Every row gives one point. To make a cloud, some directions were put in groups of two or more. Within a group, all points are equally far from the middle, so they leave a hole (a ring in 2 directions, a hollow ball in 3). The other directions are filled evenly. Then the cloud was stretched, turned, moved and blurred a little. Count the holes, and give their numbers of directions, smallest first.
(in the rows, 128 means zero)

Cloud:
[[ 84 164]
 [124 182]
 [ 93  88]
 [149 172]
 [ 82 161]
 [ 76 149]
 [140 178]
 [ 77 108]
 [ 79 105]
 [156  97]
 [ 76 150]
 [ 73 122]
 [ 73 130]
 [166 146]
 [168 136]]
Holes: 1 (2)

Cloud (13 x 2):
[[150  82]
 [ 58 132]
 [ 93 139]
 [ 73 107]
 [177 105]
 [197  96]
 [145 107]
 [124  89]
 [137 165]
 [181 141]
 [ 98 161]
 [145  92]
 [110  65]]
Holes: 0

Cloud:
[[149 163 100]
 [128 210 143]
 [161 180 171]
 [110 178 186]
 [124 198 167]
 [160 176 179]
 [118 135  89]
 [151 193 149]
 [129 202 158]
 [122  89 125]
 [170 143 112]
 [103 105 112]
 [ 59 126 130]
 [162 161 108]
 [184 145 124]
 [ 84 111 116]
 [ 68 123 150]
 [133 198 162]
 [132  80 130]]
Holes: 1 (2)

Cloud:
[[140 181 149]
 [146 103 195]
 [131 171 140]
 [145 176  93]
 [154 106 161]
 [189 110 107]
 [ 91 157  90]
 [204  77 152]
 [102 189 111]
 [118 141 138]
 [187 179 148]
 [ 76 188 128]
 [ 93 105 193]
 [127 133 199]
 [106 132 111]
 [163  98 197]
 [ 91 156  91]
 [161 170 147]
 [150 110 196]
 [104 156 117]
 [128 103 164]]
Holes: 0

Cloud (26 x 4):
[[ 95 169 137 125]
 [ 80 151 138 126]
 [ 98  83 117  66]
 [119  75 185 100]
 [146  86 181 111]
 [152 116  96  56]
 [169 124  97  87]
 [159 169 134 107]
 [132 169 153  76]
 [153 120 191  74]
 [124  91 154  45]
 [ 74 108  97 165]
 [ 82  84 113 173]
 [172 117 112 110]
 [131 155 206 132]
 [114 101 204  95]
 [108 161  89 166]
 [123 121 176  51]
 [136 129  94 184]
 [121 116 163 184]
 [101 101 121  59]
 [169 126 122  71]
 [124  75 107 172]
 [101 160 110 182]
 [149 161  94 137]
 [ 93 103  79  88]]
Holes: 1 (4)

Cloud (29 x 4):
[[200 144  97 130]
 [ 93 112 183 101]
 [155  76 138 118]
 [145  82 160 150]
 [145 194 144 106]
 [ 54 139 108 122]
 [ 94  76 135 139]
 [ 47 158 140 129]
 [126 117 164  85]
 [ 68 167 110 115]
 [ 92  85 123 153]
 [ 84 109 183 105]
 [ 89 124  75 131]
 [142 181 124 159]
 [ 58 173 135 128]
 [ 58 108 170 118]
 [170 187 156 118]
 [119 140 217 122]
 [156  97 125  87]
 [121 131 189  94]
 [160 169 181 103]
 [109  74 140 142]
 [201 120 157 133]
 [ 78 180 162 161]
 [137 147 210 115]
 [ 97  92 125 162]
 [ 50 114 126 127]
 [199 104 137 125]
 [168 178 170 108]]
Holes: 2 (2, 2)

Cloud, 29 rows:
[[ 63 135 207 139]
 [211 145  74 177]
 [170  94 123 147]
 [ 83 148 196 140]
 [125 165  94 173]
 [118 117 186 169]
 [167 102 150 136]
 [118 174 105 136]
 [178 127 110 152]
 [147 128 159 181]
 [146 168 116 159]
 [109 123 111  81]
 [137 120 171 129]
 [132 123 128  99]
 [193 119  99 176]
 [ 64 122 187 133]
 [154 113 174 134]
 [ 80 141 217 103]
 [159 136 162 145]
 [122 170 142 153]
 [171 154 111 141]
 [ 61 118 161 107]
 [166 134 139 195]
 [ 91 127 173 148]
 [179 147  64 114]
 [189 190 112 144]
 [203 156  82 192]
 [140 160 116 188]
 [ 70 121 184 104]]
Holes: 0

Cloud, 52 rows:
[[116 153 130  77 141  87]
 [ 52 171 137 191  93  82]
 [114 169 143 166 200 111]
 [122 125 190 107 123 162]
 [ 83 176 116 133 105 172]
 [ 97 195 114 116 139 122]
 [ 81 118 199 113 196 159]
 [ 47 143 138 111 150 121]
 [129 184  72  81 184  81]
 [147 197 123  91 153  81]
 [119 139 162  88 176 164]
 [ 84 125 199 116 203 157]
 [100 161 125 161 128  86]
 [ 94 131 171 132  82 158]
 [102 137 116 133 215 160]
 [103 139 152 124 225 134]
 [167 173  47  99 176  85]
 [124 124 192 105 157 151]
 [ 60 163 172 133 105 144]
 [124 170  92 127  45  82]
 [144 156 151  83 216 146]
 [ 94 142 129 158 114 141]
 [ 79 163 157 146 145 144]
 [112 115 111 132 198 106]
 [ 88 141 142  90 191 107]
 [ 73 174 163  91 104 164]
 [ 96 127  91 174 137 124]
 [163 174 131 152 109 127]
 [ 68 101 164 141 139 210]
 [152 144  98  74 192 106]
 [122 151 118  85 210 162]
 [104 135 127 113 208 136]
 [ 90 128 111  69 218 114]
 [131 134  96 119 189  98]
 [153 164  93  60 173 123]
 [123 155  98 138 193  71]
 [145 167 126 124  89 164]
 [155 194 130 121 190 109]
 [ 86 137 109 113 166 156]
 [ 91 113 182 117 159 124]
 [111 180 188 101 136 117]
 [150 223  88 101 153  60]
 [127 159  96 103 175 120]
 [141 144  93 158 113  74]
 [125 188 141  90 108 121]
 [125 104 143 105 168 148]
 [120 175 147  86 155 156]
 [111 126 159 129 135 121]
 [119 122 182 115 188 145]
 [127 201  98  91 179 127]
 [138 176  92  68 143  96]
 [ 70 129 192 122 170 150]]
Holes: 0

Cloud, 51 rows:
[[229  87  95 145 131 107]
 [140 187 147 142 125 146]
 [146 159  84 173 132 183]
 [141 123 105  83 178 161]
 [194 129  92 123  98  93]
 [163 132 140  87 140 170]
 [153 108 102 194 149  72]
 [201 147 118  92 120  93]
 [151 158 145 126 193  89]
 [ 79 217 124 122 155 138]
 [170 201 125 163 125 140]
 [210 156  93 158 106 114]
 [113 209 100 159 149  95]
 [180  84 111  94 168 121]
 [117 131  77 165 119 174]
 [107 137 136  96 102 117]
 [ 76 105 104 175 154 122]
 [226  65 111 132 146  97]
 [166 124 141  71 111  97]
 [172 158 175  86 139 117]
 [168 138 162 153  96 110]
 [188 146 136 195 114  63]
 [115  95 116  94 178 161]
 [194 115  88 194 128 150]
 [166 150 124  67 137 129]
 [ 69 103 134 131 155 101]
 [127 197  94  93 138  99]
 [160 153 131  66 132 117]
 [188  97 133 132  84 126]
 [143 131 104 186 145  59]
 [208 120 148 144 151 189]
 [179 172 150 179 109 116]
 [179 157 162 176 107 110]
 [171 153 140 120 166  58]
 [159  83 176 135 174 115]
 [ 94 164 153  83 149 109]
 [151 101 119 103  95 128]
 [165 171 165  91 142 131]
 [219  72 154 110 110 138]
 [221 114 102 158 177 119]
 [177  83  99 169 155  72]
 [212 131  84 178 142 143]
 [211 125 114 146 194 135]
 [113 137 124  96 112 156]
 [ 88 186 119  84 169  84]
 [ 97 140  71 173 167  75]
 [151 125 138 172  99  65]
 [179 151 177  87 132 119]
 [128 104 162 131 120  72]
 [183 141 129 145 162 196]
 [140 136 131 158 203 158]]
Holes: 2 (2, 3)

Cloud (55 x 6):
[[172 188 190 127 111 206]
 [ 58 128 125 168  83 169]
 [135 216 130 138 146 143]
 [ 68 169 114 108 174  99]
 [132 154 155  71 139  80]
 [ 90 134 122 201 150 128]
 [154 104 149  79 142 158]
 [150 121 152  99 158 187]
 [ 93 117 142 182 105 198]
 [144 126 192 146 172 165]
 [116  97 176 112 207 130]
 [ 89  84 142 108 124 115]
 [ 89 186 113  76 169 108]
 [ 95 140 149 159 158  72]
 [189 123 141  98 136 153]
 [145 182 188  99 117 165]
 [185 126 160 138 111 124]
 [174 107 147  75 183 135]
 [193 150 139 183 143 195]
 [123 128 188 146 139 167]
 [127 227 141 101 104 147]
 [140 145 189 140 108 202]
 [183 117 176 169 193  80]
 [134 127 140  61 191 172]
 [191 176 141 142 168 173]
 [ 66  98 110 145 113 128]
 [ 97 175 104 119 145 121]
 [134 148 113 105 124 189]
 [ 99 146 119 192 130  81]
 [229 154 130 173 136 157]
 [138 191 128  48 158 145]
 [164 199 178  89 131 171]
 [ 88 125  94 183  69 145]
 [113 182 106 187  97 124]
 [ 81 137 178 133 138 133]
 [151 223 169 109 153 133]
 [176 123 154  94 119 147]
 [100 105 163 171 154 130]
 [166 163 111  55 146 126]
 [180 107 158  85 189 118]
 [117 113 112 193 149 145]
 [177 178 114 108 168 100]
 [143 160 143 166 102  76]
 [ 93 196 123  94 136 190]
 [180 125 158  95 145 110]
 [149 180 105 122 148  76]
 [126 181 102 157 101 159]
 [ 77 126 167 129 189  88]
 [ 77  95 141 151 164 112]
 [ 76 114 117 152 127 162]
 [107 178 128 201 101 102]
 [179 143 172 150 154 200]
 [113 139 104 171 148 141]
 [113 147 145 147 136  66]
 [164 179 111  83 158  94]]
Holes: 1 (3)
